Each row is a point. Each copy is the shape, with its points in the same order, turned, moved and blurred by noise. Is it also mirrored, or only turned?

Shape, 6 rows:
-.56,-.30,.44
.41,.26,.05
.22,-.21,-.10
-.69,.16,.23
-.06,.29,-.16
-.24,.08,-.78
Copy 1:
.35,-.62,.02
-.15,.41,.29
-.31,.04,-.05
.69,-.25,-.06
.22,.33,-.06
.15,.41,-.72
Copy 1 is: mirrored
Copy 2, 6 rows:
-.65,.29,-.08
.52,.13,.12
.12,-.23,.16
-.38,.38,-.54
.29,.05,-.35
.24,-.56,-.66
Copy 2 is: only turned
Copy 3 (6 x 3):
-.45,.13,.94
.24,.30,-.05
-.06,-.18,.12
-.59,.50,.60
-.22,.34,.05
-.72,.08,-.34
Copy 3 is: only turned

Shape:
.23,-.78,-.21,.47
-.40,.27,-.33,.34
-.07,-.20,.54,-.42
-.06,.17,.25,-.21
-.08,.15,.34,-.16
.38,.03,-.25,.56
-.16,-.04,-.66,.05
Copy 1, 7 rows:
-.35,-.94,.03,-.20
-.46,.19,.13,.34
.49,-.01,.47,-.40
.36,.10,.31,.06
.32,.10,.39,.06
-.09,-.55,-.20,.53
-.51,.10,-.31,-.09
Copy 1 is: only turned
Copy 2:
-.61,.71,-.39,-.19
-.32,-.03,.10,.63
-.27,-.13,.45,-.69
-.11,-.07,.49,-.15
-.18,-.03,.51,-.20
-.19,.77,.10,.33
-.07,.01,-.33,.35
Copy 2 is: mirrored
Copy 3:
.57,.14,-.23,.81
-.46,.58,.08,.40
-.21,-.62,-.09,.06
-.27,-.14,.10,-.01
-.31,-.21,.16,.04
.36,.51,.33,.36
-.10,.68,-.37,.25
Copy 3 is: only turned

Shape, 14 rows:
-.39,.85,.06,.36,.04,-.09,.13,.23
.05,.05,-.39,.14,-.08,-.07,-.41,.47
-.03,-.01,-.21,.48,.31,-.27,-.42,-.19
-.47,.34,-.05,.01,.36,.22,.64,.31
.32,-.30,-.33,-.01,-.20,-.10,-.31,-.39
.06,.12,-.50,.01,.02,-.46,-.35,-.08
-.12,.10,.31,-.58,.30,.72,.27,-.11
.50,-.36,-.14,-.35,-.29,-.09,-.63,-.36
-.07,.62,.29,.02,.19,-.40,.11,.10
.12,.21,-.23,-.30,-.13,-.37,-.64,-.27
-.59,-.10,-.32,.15,-.14,-.10,-.32,-.03
-.18,.22,-.15,-.16,.41,-.06,-.39,-.06
-.06,.54,.05,-.37,.15,.93,.32,-.10
.39,-.27,.60,-.66,.07,.59,-.29,-.44
Copy 1:
.35,.67,.32,.08,-.06,-.53,.13,.70
-.11,.09,.30,-.07,.69,-.42,-.04,.20
.08,.25,.09,.40,.26,-.57,-.34,-.14
.33,.44,-.14,-.09,-.08,.20,-.11,.85
-.09,.05,-.27,-.10,.36,-.46,.03,-.56
.04,.14,-.07,-.15,.44,-.80,-.26,-.04
.38,.55,.00,-.55,-.14,.63,-.03,-.02
-.08,-.06,.01,-.40,.41,-.44,.01,-.87
.62,.24,.33,-.12,-.17,-.54,-.03,.38
.07,.27,.20,-.46,.30,-.82,-.18,-.43
-.49,.40,.04,-.06,.12,-.45,-.25,.17
.20,.43,.20,-.22,.22,-.31,-.50,-.02
.46,.93,-.04,-.45,.14,.51,.27,.13
.27,.22,.23,-.54,-.15,.46,.10,-.94
Copy 1 is: mirrored
Copy 2, 14 rows:
-.74,.00,-.30,-.14,.16,-.50,.07,.51
-.30,.01,.24,.13,.37,.17,-.54,.23
-.26,-.55,.06,.54,.31,-.03,-.13,.15
-.28,.01,-.03,-.70,.29,-.22,.47,.40
.23,-.21,-.08,.34,.11,.22,-.33,-.38
-.16,-.25,-.02,.26,.51,-.23,-.43,-.13
.45,-.22,-.24,-.80,-.33,.06,.10,.42
.41,-.29,.02,.38,-.16,.18,-.74,-.34
-.26,-.07,-.09,-.03,-.01,-.76,-.01,.34
.04,-.39,-.20,.25,.13,-.29,-.79,-.13
-.56,-.54,.01,-.14,.29,.15,-.26,-.13
.03,-.54,-.05,-.09,.27,-.23,-.30,.34
.25,.03,-.70,-.72,-.14,.11,.13,.57
.81,-.38,-.14,-.23,-.81,.17,-.31,.15
Copy 2 is: mirrored
Copy 3:
-.26,.23,.43,.27,-.51,-.16,.31,.48
.23,-.24,-.20,.23,.18,-.30,.16,.60
.24,.00,.20,.57,.33,.09,-.15,.21
-.52,.37,.01,-.07,-.17,.12,.67,.08
.60,-.24,-.38,.22,.12,.00,-.30,-.12
.29,-.11,-.14,.62,.09,-.38,-.04,.06
-.50,.12,-.15,-.77,.00,.07,-.03,-.28
.60,-.56,-.36,-.03,.20,-.24,-.60,-.17
-.08,-.01,.59,.14,-.30,-.34,.30,-.04
.22,-.33,-.10,.33,-.05,-.56,-.45,-.03
-.22,-.24,-.29,.58,-.05,.12,-.10,.36
-.19,-.01,.06,.24,.28,-.30,-.17,.06
-.37,.58,-.19,-.78,-.24,-.02,-.06,.03
.03,-.40,-.10,-.92,.18,.06,-.61,-.44
Copy 3 is: only turned

Shape:
.26,.11,-.08,.47,-.15,.14,-.30,.25,-.26
-.32,-.10,.32,-.19,.35,.16,.15,-.16,.32
.02,-.45,-.52,.03,-.18,.09,.15,.00,-.21
.33,.17,-.04,-.06,.06,-.19,-.08,-.40,-.34
-.15,-.63,.05,.02,.74,-.09,.23,-.58,.17
.09,.29,-.29,.21,-.14,-.16,-.19,.07,.04
.03,-.41,.01,-.19,.13,.11,.09,.14,-.11
-.24,-.28,.19,-.05,.49,.11,.26,-.17,.32
-.18,-.02,.30,.05,.19,-.46,.28,-.52,-.24
.28,.11,-.21,.23,-.16,-.05,.04,-.03,-.14
.29,.17,.09,.06,-.09,-.15,-.36,-.10,.19
-.06,.16,-.02,.10,-.05,.04,-.41,-.31,-.05
.28,-.35,-.18,.17,-.25,.25,.26,-.10,.00
-.19,.11,.15,-.11,.65,.23,.14,-.40,.21
-.25,-.38,.14,.02,.20,.30,.13,-.31,.15
Copy 1:
-.36,-.32,-.20,.06,-.11,-.09,-.50,.17,-.24
.26,-.14,.22,.17,.46,.31,.37,.17,.13
-.08,.08,.15,.32,-.57,.06,-.04,-.16,.01
.18,.04,-.44,-.28,.00,.07,-.16,-.22,-.04
.67,-.43,.01,.30,.04,.16,.67,-.29,.10
-.35,-.01,-.27,.10,.04,-.10,-.28,-.02,.21
.26,.05,.15,.26,-.18,.09,.07,.25,-.13
.32,-.28,.25,.22,.30,.17,.46,.14,.17
.51,-.03,.01,-.07,.40,-.09,.01,-.50,-.01
-.14,-.10,-.14,-.08,-.17,-.07,-.34,-.04,.10
-.01,-.14,-.45,.08,.22,.15,-.35,.16,.21
-.18,-.14,-.35,.13,.25,.32,-.21,-.14,-.05
.07,-.23,.22,.07,-.48,.21,-.24,.04,.19
.15,-.31,-.01,-.11,.41,.29,.59,.03,.08
.25,-.31,.28,.22,.11,.45,.24,-.05,.02
Copy 1 is: mirrored
Copy 2 (15 x 9):
.12,-.26,.51,.51,-.09,-.04,-.23,.01,-.20
-.10,-.28,-.46,-.31,.28,.01,-.01,.02,-.04
-.18,-.28,.09,.28,-.54,.39,.16,.27,.06
-.06,.34,.35,-.02,-.01,-.03,-.06,.03,.13
-.30,-.49,-.08,-.80,.08,.13,.21,.22,.39
-.08,-.04,.12,.47,-.07,-.07,-.46,.15,.00
.21,-.33,-.07,-.12,-.14,.33,.07,.20,-.16
-.16,-.52,-.34,-.38,.22,-.01,.08,.12,.01
-.50,.19,.12,-.54,.03,.03,-.25,-.02,-.16
-.10,-.04,.26,.29,-.23,-.13,-.17,.15,-.11
.22,-.03,.06,.13,-.02,-.26,-.45,-.11,.07
-.04,-.06,.16,.20,.10,.06,-.30,-.32,.21
-.09,-.33,.04,.19,-.52,-.06,.19,.03,-.08
-.18,-.18,-.21,-.26,.52,-.05,.22,-.01,.24
-.17,-.50,-.16,-.23,.03,.15,.17,-.16,.06
Copy 2 is: mirrored
Copy 3:
.23,-.29,-.01,.05,.08,.04,-.24,.41,.37
-.39,.05,.27,-.37,.21,-.23,.36,-.12,-.36
-.19,-.09,-.49,.17,-.05,-.24,-.17,-.29,.14
.07,.07,.37,-.19,-.08,-.12,-.37,-.30,.35
-.27,.01,.17,-.41,.40,-.94,-.02,-.48,-.28
-.22,-.02,.20,.14,-.03,-.03,-.13,.19,.45
-.02,-.02,-.19,-.18,-.08,-.26,.21,-.18,-.10
-.27,.05,.17,-.32,.34,-.46,.32,-.21,-.33
-.12,-.22,.74,-.08,-.10,-.45,-.11,-.44,-.19
.01,-.14,.08,.19,.11,.04,-.13,-.07,.35
-.20,-.06,.31,-.35,-.01,-.08,-.02,.13,.53
-.37,-.10,.22,-.21,-.03,.02,-.37,.13,.18
-.14,-.35,-.29,-.04,.15,-.05,.03,-.34,.29
-.25,.20,.39,-.33,.55,-.23,.01,-.23,-.36
-.36,-.21,.03,-.33,.33,-.31,.07,-.19,-.26
Copy 3 is: only turned
